Every row gives one point. The points of each table are mixes of a few directions, plus a little noise. Count the directions of each table, and those that both share. Where both have some left over, give the other angles between the two spaces (their principal angles), to ten degrees, smallest first.
(in the rows, 128 means zero)

First, 4 rows:
[[202 119 123]
 [129 143 114]
 [142 105 146]
 [ 39 145 129]]
Second, 6 rows:
[[149 164  37]
 [138 124 141]
 [ 91  91 220]
 [158 130 127]
 [126 130 122]
 [106 129 121]]
Directions: first 2, second 2, shared 1; angles 30

First, 9 rows:
[[110 100  40  59  76 153]
 [133 134 151 145 144 122]
 [130 118 145 123 158 133]
 [148 171 213 215 156  94]
 [138 122 189 145 197 127]
 [127 134 121 132 114 125]
 [117  83  94  59 154 160]
 [130 165 117 168  68 105]
 [120 125  82 106  85 134]]
Second (9 x 6):
[[141 199 159 228  64  80]
 [129 134 131 136 123 124]
 [119  76 105  55 175 163]
 [122  96 114  85 156 149]
 [137 176 150 195  85  96]
 [122  94 113  80 158 151]
 [123 101 116  90 152 146]
 [136 172 148 189  89  98]
 [124 104 117  94 150 145]]
Directions: first 2, second 1, shared 1

First, 9 rows:
[[144 108 143 145 197 208 127 133]
 [157 108 155 132 196 208 133 127]
 [120 137 120 122  99  93 128 127]
 [ 94 130  97 158 124 119 112 144]
 [ 62 151  67 154  53  35 106 145]
 [160 137 156  82  94  93 147 107]
 [181 136 175  64  93  97 157  97]
 [163 121 159 107 151 159 141 116]
 [ 72 124  78 187 145 139 100 157]]
Second, 9 rows:
[[ 96 117  93 163  44 118  85 108]
 [134  87 104 233  59 132 111  93]
 [128 141 197  62 146 121 119 177]
 [137 149  94  85 165 139 153  99]
 [122 136 149  84 194 176 121 156]
 [151 128 179  83 132 138 129 136]
 [154 145 133  85 168 123 164 117]
 [ 99 109 100 238  96  83 122 151]
 [130 139 103 120 148 122 147 115]]
Directions: first 2, second 5, shared 2

First (9 x 11):
[[180  75 172  51 142 160 101 171  96 191 146]
 [168  97 172 125  70 158 111 158  61 169 104]
 [100 154 103 158 134 110 142 105 153  96 126]
 [102 144  95 106 196 106 137 110 190 105 160]
 [183  76 179  69 115 165 100 173  77 193 131]
 [147 106 140  81 157 138 116 144 131 154 148]
 [ 92 167 101 196  99 108 148  97 137  82 105]
 [ 82 175  90 201 109 101 153  90 152  71 109]
 [ 96 158 100 165 132 107 144 102 154  91 124]]
Second, 11 rows:
[[146 185 192 122 139  80 152 112 124 135 117]
 [223 110  93 160 149 123 115 131  87 132 124]
 [188 129 114 159 148 144 125 135 126 130 147]
 [ 39 102 122  87  99 117 119 127 130 124 104]
 [ 37  81 140 170 142 164  78 138 213 146 174]
 [187 132 101 141 128 175 143 122 115 119 149]
 [ 56  99 118  78  91 113 123 110 104 123  92]
 [104 201 192  91 125  69 169 133 132 124 103]
 [203 135  93 175 174 116 121 201 143 125 142]
 [202 136 142 154 141 129 128  94 101 139 135]
 [ 23  97 101  71  72 178 136 108 133 111 122]]
Directions: first 2, second 5, shared 0; angles 60, 80
